Rows are points. A path goes straight from each point to the next, and from the last back to the first. The post is the endless flat space through its rows: a point in 2 columns, a line in 3, a plane in 4, and so on, so that a path can go around it. How many times does the path go around the post? Going back the other way cancels.

Post (2 x 3)
[[-27   2  22]
 [ 25 -15  -1]]
Path (17 x 3)
[[ 50 -15  33]
 [-23  21  31]
 [ -3 -17  41]
 [-11 -19  26]
 [  0   3  43]
 [-10  12  14]
 [  8  21  14]
 [ -4   7  39]
 [  0 -45  26]
 [-38 -13  19]
 [  6 -21  32]
 [ 14  12  20]
 [ 60 -13 -21]
 [-29  33   9]
 [  7  17  27]
 [ 18 -38  43]
 [-15 -48  29]]
Times around: 0

Post (5 x 6)
[[ 12  17  31  10  11 -31]
 [-34 -23   5 -36 -34  11]
 [ -1  12 -37  27 -31  35]
 [  0  -4 -17 -16 -20   7]
 [-14  19  15   1   0   0]]
Path (35 x 6)
[[-20  -6  16  -2 -12  36]
 [ 36   8  22 -33  -1 -21]
 [-20  34  50  -1 -10 -31]
 [-47   7 -10   0 -45   9]
 [-34   1 -16 -36 -25  -4]
 [-32   6  19  -4 -36 -18]
 [-18   2  -5 -15 -14  -2]
 [  1 -26 -28 -25 -12  -8]
 [ -7  -2  -8  40 -16  55]
 [ -5  19  -9   1 -25  60]
 [-29   6  32  -5 -29   0]
 [-21   1  14 -32 -27 -20]
 [ -8  -4 -26 -22 -19  -6]
 [-12   7 -13 -22   5   8]
 [ -8  10  -4  -2  -1  21]
 [  7  -6  10 -21 -12  -5]
 [  7   4  15  17 -24 -12]
 [-18  15  11 -38  -6 -22]
 [-16   4   1   9 -12  -8]
 [  5  12 -43  10   9   6]
 [ 15 -22 -18 -28 -11   1]
 [-10  -1  -3 -27 -18  38]
 [-17   3  29 -23 -25  -3]
 [  4  26 -18   1 -22 -11]
 [-20   7   9 -37   7 -16]
 [-28 -23 -29   3 -17  16]
 [  4   0   1  25   4  22]
 [  6  25  17  -7  13   2]
 [-13  -2   3  -8 -43  18]
 [  2  18 -20   3 -14  32]
 [  4  22 -13 -13 -20  26]
 [-29  17  47 -42 -17 -28]
 [-34  10 -33 -30 -21   5]
 [ -1   1 -20   7  -5 -11]
 [ -2   9 -16  19 -11  22]]
Times around: 5

Post (7 x 8)
[[ 18  12  -3   8  -7  -3  33  15]
 [ 11  17   2   8   7   6   4   7]
 [-20 -10 -14  15  14  -8 -24  16]
 [-20  -2  -5   2  10 -10   8   4]
 [  4  20  -2 -22  -1  25 -10   8]
 [  4   8  11 -43  -2   9  -5  -8]
 [ -6   3 -17   3   7 -17   9  -5]]
Path (22 x 8)
[[  1   3  -5  -7   9 -14  51  -1]
 [ -1  17  -2 -12   9 -12  11  -5]
 [ 10  31   2  -7  -2 -13  45 -25]
 [-16  25 -27  11  10  19  -6  -4]
 [ 11 -12 -18 -10   1  10 -13  14]
 [-20 -16   4  -8   8   6   6  27]
 [-23  11 -29 -14   3 -21  60  15]
 [ -6   1  22 -28  -7   1 -12  20]
 [-24  -9 -31  21  -2  -9   0  11]
 [ 15  13 -24  20  -2  21  23   0]
 [ 12  19  13  13  23 -13  29  -7]
 [-28   7 -13 -25   0   6  -5  25]
 [  8  16   8  -9   9  -5 -13 -16]
 [ 25 -10 -17   0 -21 -22  23   5]
 [ -4  -1  -2  -8  -6   4   9  -6]
 [ 25 -17  -3  12   2 -24   7   7]
 [ 14  10  13  18  11 -13  41   5]
 [ 22  20  18 -15  11  12 -29  12]
 [ 33  45  14 -11  -8  17  17   3]
 [-10  20  -3   3  13  19 -15 -21]
 [-10 -15  -9  22  12   0  -5  25]
 [ -2  -9  17 -18   3   5   6   8]]
Times around: 4

Post (10 x 11)
[[ -5 -26   9 -11  26 -11  -1   1 -33 -43  15]
 [ -3   2  -1  -1 -14  16  -5 -23  12 -11   9]
 [ -9  -4 -24  13   1   0 -21  19 -10  -8   4]
 [ -5  -2  -5   4  -6 -10 -12   4 -39  -7  -4]
 [ 52  23  12   9  19 -12 -57 -22  60  15 -32]
 [-23   0 -12   6  -7  -1  13  12 -10  16  21]
 [ -9  -2 -17 -51  -6  18  26  -4  16   8 -11]
 [ -4  -1   6   7 -18   7  16  14  -6 -15   0]
 [-22  -5  -6  12   7  24  -3   2  -7   7  -9]
 [ 12 -39  11  14 -11  -9 -22  11 -13 -16   4]]
Path (28 x 11)
[[ -5 -23   8  24  21  15 -13 -27 -22   8 -26]
 [ 19   8  11 -27  30  32   8 -35   1 -16   1]
 [ 26 -23  16   6 -33  -5 -20  25 -14 -11 -12]
 [-50 -14 -35 -11  26  12   4  57 -40 -14   3]
 [ 11  -6  -9  21 -48   2 -58  12  14 -25 -32]
 [ 17 -15   8  -4  15 -12 -21 -53  44 -17  -7]
 [-21   8  -7  -5  25 -29  14  34 -25  -5 -15]
 [  0  26  23 -27  29 -12   1  -8  16 -36   4]
 [-17 -22   0 -18  28  35 -14 -23   5 -39  20]
 [ 16  13 -13  -3  -2  -3  -6   8   6 -20  11]
 [  7 -43 -55  -2  -2  21   1  37   3 -15   1]
 [  7   1 -12   8   8  -6  17  26 -11 -37   7]
 [-12  -9  16  50  -2  26  -2   9  -2  -2  14]
 [  8  37  43 -11  25   6 -11 -23  38  18   6]
 [-15  -4  17 -44  26 -17  -9 -22  -5  -5   6]
 [-21 -10   6 -15  37 -37  -9 -32 -24   6  27]
 [-11  11  -2   0   0 -18  14 -27 -14   1  29]
 [ 32   5  13 -23   9  10  28 -30  34  -9 -23]
 [  3 -43  -8  -2  -4 -16 -14  16 -27  -9 -21]
 [ -2 -27 -10 -32 -12 -19 -24 -36  12   0  18]
 [ -2  12   5 -18  13 -18 -18 -18   0 -33  -2]
 [-40  23 -17 -11   3  -9  21 -10 -32 -21   3]
 [-12 -31 -19   5   8  19  -3   2   7   3  -6]
 [ 17 -13   4  18  -3   7 -23 -17 -23  -5  -2]
 [ 23  22  12 -10 -22 -24   9   8 -20  -5  13]
 [  7 -35 -16  -3 -21  -5 -33  41 -26 -17 -21]
 [-38 -30  -3   2 -21  -3  15  14 -25  11  29]
 [-11   6  26 -18   3  23  30 -44  22  18 -15]]
Times around: 2

Post (11 x 12)
[[ 15  -3 -15  -5 -24  25   1   1   4  -6 -20 -24]
 [  9  16  -2 -32   2   0  13 -33  30  15   2 -33]
 [ 37   1 -12  -5  30 -15   2   6  27  24   7  16]
 [  5 -15   9  36 -21  30   1  16 -24   0   4  -8]
 [-16 -19  -4   8  15  13  11  -5  -2  18 -13  21]
 [ 40 -10 -32  21  -2 -24  16  19  15  27   3  28]
 [ -2  27  36 -27  20 -16  24 -11  -4  12 -13  -8]
 [ -4  21  -2  -1   2  25   6 -14 -11  11  -1   0]
 [-15  -7  -7   8 -12  19  -2  25 -10  18   7  11]
 [  7   5 -12   1 -32   9 -19 -15  26   9  -9 -12]
 [ 13  -5  -4  16 -18  38   5   9   9  24 -10  -1]]
Path (31 x 12)
[[  0 -19 -23  -4   3   1 -24  -6  15   1  -1 -14]
 [  3 -18  26  10  10 -35  21  15 -29  15  -6  19]
 [ -1   6  37  -9 -25  13  19  19 -13  18  -4   4]
 [  0 -10 -52   3 -49  48 -25  45   5 -13  -2  18]
 [ 53   0 -34  11 -21   3  24   5  31  -2 -20 -11]
 [ -5 -37 -22  24  19   1   8   7  24  41  10   7]
 [ -7 -23 -14 -12   6  10   9   4  -2  22 -30  -1]
 [ -5 -16 -39  -8 -17  10 -11 -37  23  27  -3   0]
 [ 38  -2   6  23  -2  21  15  18 -41 -19   5   4]
 [ 27  33  -7  28  -2  22 -28   7   2  -4   9  34]
 [-13  30 -47 -54  21   0  30 -38  35  13 -29 -10]
 [ -1  23 -12   8   9  32  13  13   1  41 -11  -1]
 [ 29 -25   6   7   3 -14   2 -27  16  32  -9 -13]
 [ 13  -6   9  -4  12  20  14 -14 -20   5  30 -17]
 [-11  14 -31 -21  -8  51 -18  -4  25  22   4  37]
 [-60 -21  23  -7   8  12  -3  -2   7  16  24   2]
 [-13  18  -3   2  -9 -23  -6 -35  35   1   2 -28]
 [ 46 -17  -6   3  14   6  18  14   7  11 -25 -29]
 [ 22 -12  -8  11  -4  20 -12  46  -6  49 -15  31]
 [ 23 -44 -18  12 -28  48  -8  32  15  29 -12  18]
 [  0  12 -21 -25 -26   7   4  -3  25  -3 -22  20]
 [ 33  23 -21   8 -26   1  17  15  28   9   1 -11]
 [ -7 -14  10  27 -20  10 -26  20  13  14 -17  -1]
 [ 16   0 -22  21 -23 -22  -8  28  30  34   5   7]
 [ 15  21  14  47 -44 -17  12   4 -36 -26 -13 -18]
 [-21  27  26  -7  -1  23  24 -16  -8  25  -8 -20]
 [ 17  31  23 -26  22   6  -7 -26  -3  -8 -15 -29]
 [ 18 -44 -11  -3 -15   9   8  13  29  32  21 -10]
 [-10   8  22 -31  10  27  47 -36   4  -5 -21 -11]
 [-10  16   0  -9  13   1  43 -26  13   5  11  -8]
 [ 31 -10 -28  38 -17   1   9   9  18  14  -5   5]]
Times around: 5

Post (17 x 18)
[[ -5  14  -7  20  -1   2   8   0  11 -13  14  -6  14 -12  15 -12   7   1]
 [ -6  13  12  -7 -12 -16   2 -12  -5   2  20  19  -9 -20 -19   9 -16  32]
 [  5 -13  19  19   1   9   4   8   0  10   6   6   1 -10   9   1   6   3]
 [-16  -1  -5   1  -4   3  14  12  -4   4   1  18 -17 -19 -17  -1  11  -9]
 [  9   4  -7  10   0  -1  10   4 -18   2  -3   4   4   2 -12   2   8  25]
 [ 17   5 -14   3  21   2  -3 -14  -1 -15  11  16  17 -11  19   1  -5  -4]
 [  7  11  -9  -3 -10  11  23   3 -13  -2 -11 -12   6 -15   5   4  12  -5]
 [-10   3   8  -1  21 -34  -2 -13  -5  24   3  13 -14  10  14  -5  36  37]
 [ -9 -25   0  -2  -8  27   5   5   2 -10 -20  -9 -21  12 -12   9   3  -7]
 [ 16  -4   7   9   4 -19  17  -8 -12  10   7  -2  18   4  -3  -8 -10   8]
 [ 12  -7  29   6 -15   0  17   2  24 -14  14   6 -20 -15 -24  14 -10  12]
 [  3   8  -8   3   2   8   2   4 -24  25  13  -9 -29   8  22 -10  -1  -4]
 [-13  -3  -8   0  23  10   2  10 -10  15   8  -4   5   8   1  18  17 -25]
 [ 24   8  15  17 -15  12  17 -18  -8   6  -3  10  23   5  -5   2  -7   2]
 [ 16   3  -6  -3   1  -4   7  -4  -9  -1  25  22  22   5  23   1   1   4]
 [  6   3  -3   8   2 -26 -13  25  41 -16 -20  -6  12   6  -1   0   6  -8]
 [  8  -3  -1  -8  11  14   3  -3   0  10  23  12  11 -14  -1 -11   8   4]]
Path (33 x 18)
[[ 12  -3   5  29 -11   7  -1  -7   3 -10 -21   0  -6 -13 -10 -40 -23  14]
 [ -8  22   9  17  -8 -33  16  -5 -31  11 -14   5 -12  -5   0   0  19  13]
 [ 15  -3   0  -6  -4  18  31   3  12 -15 -16  -8   7 -46 -13  -8  33   1]
 [-12  -4  -9  16  -6   8  -3   8  13  15  11   1   1  -8 -11 -29  12  -6]
 [ 23   0   9  -9 -33  11   8  -8 -17  -3  23   5   1 -15 -11 -11 -20   6]
 [ -7  19  13  -1  14   4   3  -1 -32  14   9 -21  -5   1 -13  10   0   1]
 [  0 -15  12  14   7  30  21  -2  10 -25  13  -8  17 -17  -7  -5 -12   2]
 [  8  -2   8 -14  19   4  17 -19 -24  21 -10 -16  60  15  18  23  11  11]
 [  3  12   6  -1  -4   7  22   1 -19 -12  13  10  -9  -9  14  -3   2  -2]
 [ 17  11  -4   8 -34 -14   4   5 -12 -24 -22  14  23  -5  -8   4 -14   4]
 [ 44  14   0 -21  -4   4  -1 -26 -15 -11 -13   3  13 -15   5  -5 -18  -1]
 [-30  -5   6  11  43  -9  -9   2  -5   9  -3  11  -3 -10 -14 -24  25  17]
 [ -2  13  15   0   1  12   8   2  -7  35  23  16 -28   5  -2  -3  -9  15]
 [-10  15 -15  19   1   0  28   5  32  -5  19 -16  20   1  10  12  17 -11]
 [  4 -10   8  -5  20  -6 -12  -3  -2  28   4  -6  -9  -7  10   3   2   1]
 [  6  14 -14 -39  12   9  12  -9  15  18  35   4   4  15   0  17  11   8]
 [ -9 -14   3  22  21 -14  11  26  -8  16   4  -8 -18  30   9 -14  -8   0]
 [ -8   6   9   2   9  -1  18  -2 -17  -5  11 -16   7 -34   3   6 -12  -5]
 [  2  14   3  -8 -10  10  36   9   4  11  36  -5  11 -14 -10 -19 -11   7]
 [-15  -7  -7   3   6   5  18 -11   3  11  -3   9  15  -9   9  -1   7   5]
 [ 28  10  -3   2   4  13  -4  -3  13  22  19 -23   7   2   9  -8 -31  11]
 [-14   2  -8 -17   5   6   4 -21  -1  29   6   3   4   7   2   9  28   8]
 [-25 -18  14  43 -17 -20  11   3  34 -30  23   4  -1 -17   1  -5  11  -2]
 [ 24   9   0 -17  19 -19  -9 -24  12 -14 -12  33  18   3  -7   5  17  13]
 [ -7  -3  19  25  17   5  24 -11 -24 -16 -15  25  19  -2 -21  11  19  17]
 [  3   2  19  32  -8  11  12  -2 -26   4  -8  38 -35 -13  12   3  -8  23]
 [ -9   7   4  15  16 -19   8 -15   1  21 -19 -11  26 -23  12 -17   2  -9]
 [ 19 -10 -26  12   4   1   1  18  -9 -10 -19  21 -15 -10 -25 -19 -41 -10]
 [ 15   7   6  24 -12   9  14 -14  12  -1  -1  -3  17   4  11  21  -6  15]
 [  8  -6 -10  15   0  13 -12  -1  18  -6  -6  12   2   4  10 -19   8   7]
 [ 14 -25  29  25   5  -1  20 -10   7  -2  58  -4  17  -6   9   6  -2  -1]
 [  2  -2   7  32  -5   8   5   3  -4 -24 -20  -1  26 -10 -10   5  13  23]
 [-14   1  10  18  -2  13  20  12   5 -12  -2   3   2  -8 -32 -18  10   2]]
Times around: 2

Post (17 x 18)
[[  6 -23  -5  25  27  -3  -7  -4  -4  51 -12   1   3  21  23  -2  -4  16]
 [ 21 -16 -15  16   0  15 -11   8  16  30  -8   8  -3  16  34 -15  -4  -6]
 [ -3   0  20 -17  12   2   8  -7   2 -24  16 -21  -8 -16   6 -16   6   5]
 [  1 -21 -16  34 -41 -19   4   0 -16 -12  13  -4  13 -14  19   6 -10  15]
 [ -6  -3  14  -5   3  19   5   7 -15 -20 -10 -10   2 -15  -7  -9  13  -6]
 [  3  -6  12 -20   4   2  13 -23  -2 -18  -8   4  -2   0  -5  -2 -16   1]
 [ 23  -5 -23  24  10 -22 -14   8   9  41   4  27  -2   7  24  -9  10   3]
 [  3  10  -8  13  -2  -3 -28  -4   1  39  -4   0   7   2  36  -3  -5 -19]
 [ 13   7  26   4  10   1   0 -15  -1 -22  -7  -9   0 -24   8   7  -2   8]
 [-10  16   0   3  13   7   2 -11   5 -31   5 -19 -19 -16 -19  -4 -12  -4]
 [  8 -31 -21  23 -20 -15  10 -21   0  -3   2 -18   3 -26   8  12   8   0]
 [ 13   2   5 -10   5  11   4   3 -14  -6   5 -11  -1   4  -2  17  -3   3]
 [ 10   4  15  -9   0  11 -26 -24  -2 -13   5 -11 -22  -5 -12  -4  12   4]
 [ 19   4 -31   9   2 -11 -13  -5  13  27 -25  -5  14  12  26  -9  13  13]
 [  9 -13  14 -19  -2  -3  -7   1   6  -6 -10 -18 -18 -13  -9   4  -6  11]
 [-12 -12   2  -9   9  -9 -13  -7  -3 -30  -6  -7 -13  -2  17  11   7  -8]
 [  9 -10  -2  21   2  -9 -21  -2  19  23   3   1  24  19   7  -6   4  -8]]
Path (25 x 18)
[[ 18 -18 -24  22  11 -19 -26 -29  45   6  -8  11 -13 -17 -17   0   6 -19]
 [  1  21  -8  -3   9  17  15  -8  -3   6 -31 -27  15   4 -10   6 -16  24]
 [ 16 -23 -18  -1  -1  16  43   8  14  12 -24 -20 -15  -1  -4 -19  -2  14]
 [ 19  -7 -21   5   9  -4  -2 -26  17  14 -36 -24 -13   1 -49 -15  19   4]
 [ 27  -7  -2  -2  -6 -31 -25  -9   9   6   0  13  20  -6  -1  16  12 -15]
 [  8  -5   1 -16  23  29   2  -7   3  -4  12  11 -19  -7   5   7 -19  -9]
 [-29 -15 -12  10  14 -11   0  -3   0  20  14  -1  -4  -6  30  11   8 -19]
 [  4  -8   3  15  -8   7  -2 -35 -16  20 -28  14   1  -8  39   9 -14  -7]
 [-16 -11   5  14   3  -8 -34 -33  10   1  37 -26 -46  -2   0   3   0  10]
 [ -8 -22  35 -16  11   9  53  -5 -24   1  13  12   5  14   0   2 -28 -13]
 [ 58  27  14   9 -17  28  -9  -6 -21   4  11 -12   3  -1  14  11 -16   3]
 [ 29  15  -8 -17  -3   5 -17  -9  13   1 -12 -11   7  -1 -38  12  -4  -3]
 [  9 -15   7   5 -18   5  -1 -13  12  10   7  -4  35  -9  18   1  -9 -14]
 [  4  23 -16   1   3 -13  -2  26   3 -11  -3   3 -13  -7  36  -6  15   4]
 [ 10  11  -1  60  12 -37 -13 -15  17   6   5 -10  16 -10  35 -23  11  -1]
 [  7 -20  10   6 -40  11 -12 -25  -5 -16  18  -4  -3 -17   2 -11  -8 -24]
 [  6  -9  15  -5 -29  38 -14   7  11  15 -10 -37   0 -32  25 -13 -30  -8]
 [-17 -14   3  21  -5  -3  -4  -7  13  11  18   6 -13 -19 -42  -7   8 -12]
 [  5   8 -17   8 -13   0  20 -13 -17 -12 -32   8 -18  -8  14  36 -10  -6]
 [-24 -22  14  26   8 -12  11  -2  -6   0   4  -8  23   8  23 -21 -16 -32]
 [ 35 -54   4 -15  -2 -49  -1 -24  21   5 -12  16  -7   5   7  -7 -18  49]
 [ -5  27 -33   3   4  14  -2 -23  25 -39   8 -15 -15 -12   2 -10   0 -25]
 [  9   3 -12  17 -30 -12  -5 -31   6 -11 -19  -3 -15 -19  -4  32  -5  10]
 [ 23 -16  -7  25 -27  -1  -1   1  14  -9  19   1  -6   3  18 -11  -2   0]
 [ 25  33   5   3  13  17 -29  -7  -5  16 -26 -14  13  -8  12  -1  17  -5]]
Times around: 5
